Every row gives one point. A path goes straight from each point to the next, and from the last back to the first. The post is the endless flat space through its rows: a point in 2 columns, a line in 3, a plane in 4, and so on, so that a path can go around it. How many times does the path go around the post? Going back the other way cancels.

Post, one row:
[[-0.11 -0.27]]
Path, 23 rows:
[[ 1.24  0.52]
 [-0.51  1.15]
 [-4.14  2.19]
 [-0.75 -3.77]
 [ 2.75 -2.45]
 [ 1.33  2.74]
 [-1.48  1.12]
 [-2.41 -1.08]
 [ 2.04 -4.66]
 [-0.27 -3.00]
 [ 1.12 -0.56]
 [-0.22  1.07]
 [-1.25  0.67]
 [-2.62  1.22]
 [-0.28 -1.80]
 [ 2.60 -1.75]
 [ 0.34  3.32]
 [-3.55  2.63]
 [-1.43 -0.60]
 [ 1.82 -4.65]
 [-0.95 -2.06]
 [ 1.19 -1.01]
 [ 0.25  2.05]]
Times around: 4

Post:
[[ 1.29  1.51  0.26 -1.51  0.21 -0.98]
 [-1.27  0.55  2.03  2.02 -0.27  0.31]
 [-1.34  1.85  3.58  1.43  1.34  0.92]
 [ 0.09 -1.41 -3.82 -1.32 -1.33  0.75]
 [ 0.87 -2.69  0.98 -0.13  1.62 -2.11]]
Path (31 x 6):
[[ 0.82  1.25  1.66 -0.51  3.98 -1.05]
 [ 0.03  2.57  4.36  4.16  0.34  1.02]
 [-0.32  2.07  5.28  4.31  1.67 -1.88]
 [ 0.45 -0.63  2.19 -0.45  2.50 -2.91]
 [-1.73  1.06  0.87 -2.04 -0.81 -0.59]
 [-0.07 -1.05  3.30 -2.47  0.60 -1.03]
 [-3.10 -0.83  4.04  2.83  1.31  0.40]
 [-2.42 -2.04  2.90  1.10  5.39 -3.06]
 [ 2.31  0.95 -0.60 -0.31  1.56 -0.88]
 [ 3.76 -0.61 -0.07  1.13 -0.16 -0.27]
 [ 0.94  2.07  1.97  1.27  3.58  0.09]
 [ 0.19 -1.43 -2.74 -1.08  1.14 -3.36]
 [-0.20 -0.01  3.27 -1.01  2.26 -2.03]
 [-0.33 -3.31  2.62  1.67 -0.87 -2.29]
 [ 2.71  3.79  4.35 -0.91 -0.02  1.29]
 [ 2.28 -0.93  4.14  1.33  3.87 -2.32]
 [-1.20 -2.41 -3.42  2.98 -1.73 -1.31]
 [ 0.35 -1.73  0.75 -0.31  1.13 -4.85]
 [-1.03 -1.11  2.02  0.02 -0.29 -1.54]
 [-1.71 -1.84  0.65  2.29  0.05 -2.48]
 [ 1.38 -2.00 -1.69 -0.63  2.15 -3.60]
 [ 4.02  4.54  1.88 -2.53  2.75  0.42]
 [ 0.08  2.46  3.20  1.28 -0.51  1.23]
 [ 0.09 -1.65 -0.48 -2.15 -1.63  1.38]
 [ 0.85 -1.27 -0.21  2.72 -3.00  1.58]
 [ 0.86  3.74 -0.38 -0.48  2.83  1.16]
 [-1.54 -2.90  2.05  2.87  1.47 -3.52]
 [-1.02 -0.11 -0.92 -0.78 -0.03  0.14]
 [-0.06  1.83  4.46  2.18 -2.05 -2.09]
 [ 1.12  1.76 -1.23 -5.41  1.13 -2.08]
 [-0.23  1.30 -0.40 -0.24 -0.18 -0.66]]
Times around: 1

Post:
[[ 2.36 -0.30  0.70 -0.06  1.75  0.92  0.90 -1.28 -2.44]
 [-0.54 -0.64  0.04  0.09 -0.45 -0.15  1.49  1.70  0.78]
 [ 0.83  1.29 -0.05  3.29  0.07  0.77  0.95  1.82  3.06]
 [-1.11 -0.26  1.08 -0.67 -2.62 -1.96 -1.41 -3.25  0.19]
 [ 0.38  0.73  1.41  0.21 -0.33  1.38  1.39  1.11 -1.39]
 [-5.84  2.10 -0.89 -4.08  1.14  3.24  0.70  0.33 -0.73]
 [ 0.00  1.10  0.17 -0.07  0.23 -0.28 -0.10  1.45 -1.39]
 [ 1.13  0.91  2.80 -1.71 -0.50 -1.67 -1.13 -2.59  0.48]]
Path (26 x 9):
[[ 0.80 -1.15 -2.85  0.61  4.18  1.35  1.01 -2.88 -2.56]
 [-0.62  3.83  1.05 -1.26 -0.59 -0.98 -1.33 -3.04 -1.29]
 [-1.26  0.73  3.06 -6.31  1.52 -2.27  1.20 -2.18 -0.15]
 [-2.85  0.94 -1.41  5.19 -2.19  0.05 -0.18  2.31  1.70]
 [-2.26 -1.69 -0.41 -0.75 -0.03  3.18  4.71  6.71 -1.29]
 [ 1.82  1.63  1.47 -0.91 -0.60  1.86 -0.88 -2.49  0.76]
 [ 0.16  1.69 -1.84  0.70 -1.11 -1.52 -2.75  2.05  3.42]
 [ 1.08  1.72  3.72 -2.30  1.54  0.03 -3.08 -2.35 -2.48]
 [-2.91 -2.37 -0.65 -0.78  1.83  1.66  3.04  4.03 -2.55]
 [-2.64  2.68  0.77 -0.60  0.54  2.31 -0.62  5.16 -0.23]
 [-5.86  0.65 -0.45  0.93  0.30  2.71  3.61  8.44  1.55]
 [-0.49  1.63  0.72  1.33  1.62  3.51  2.09 -0.18 -1.74]
 [-2.69  1.81  1.28 -2.98 -1.22  0.92  1.37  1.03 -0.59]
 [-1.79  1.36  1.72 -0.97 -0.17 -1.47  0.55  0.63  0.06]
 [-2.37  1.31  0.28  0.03  2.11  1.32 -0.15  1.07  2.97]
 [-0.89 -2.23  1.32 -5.21  1.25 -0.97  0.06 -2.63 -0.14]
 [-2.03  0.63 -0.42 -3.03 -1.22 -0.05 -0.04  2.37  0.20]
 [ 2.45 -1.58 -1.75 -2.51  0.93 -2.40  0.23 -3.75 -4.15]
 [ 0.26  1.52  3.59 -0.83 -1.23 -2.24  0.16 -0.14 -1.93]
 [-2.49  1.03  0.69 -0.55  2.83  2.21  0.35  2.66  0.68]
 [-2.74 -1.23 -0.64 -3.18  1.04  2.41  0.10 -3.48 -0.36]
 [ 3.54 -2.29 -1.42  1.10 -0.21  1.72  1.88 -4.54 -1.04]
 [ 4.46 -0.04  0.66  2.69  2.09  2.77  3.91 -2.03 -0.76]
 [ 1.11 -0.44  2.73  0.58 -0.70  0.36  1.30 -4.00 -0.09]
 [ 1.62 -1.26  1.99  2.70 -0.80 -1.74 -1.33 -1.15  1.36]
 [-4.08  0.35  2.43  0.25 -2.00 -0.17  0.59  3.60  0.28]]
Times around: 2
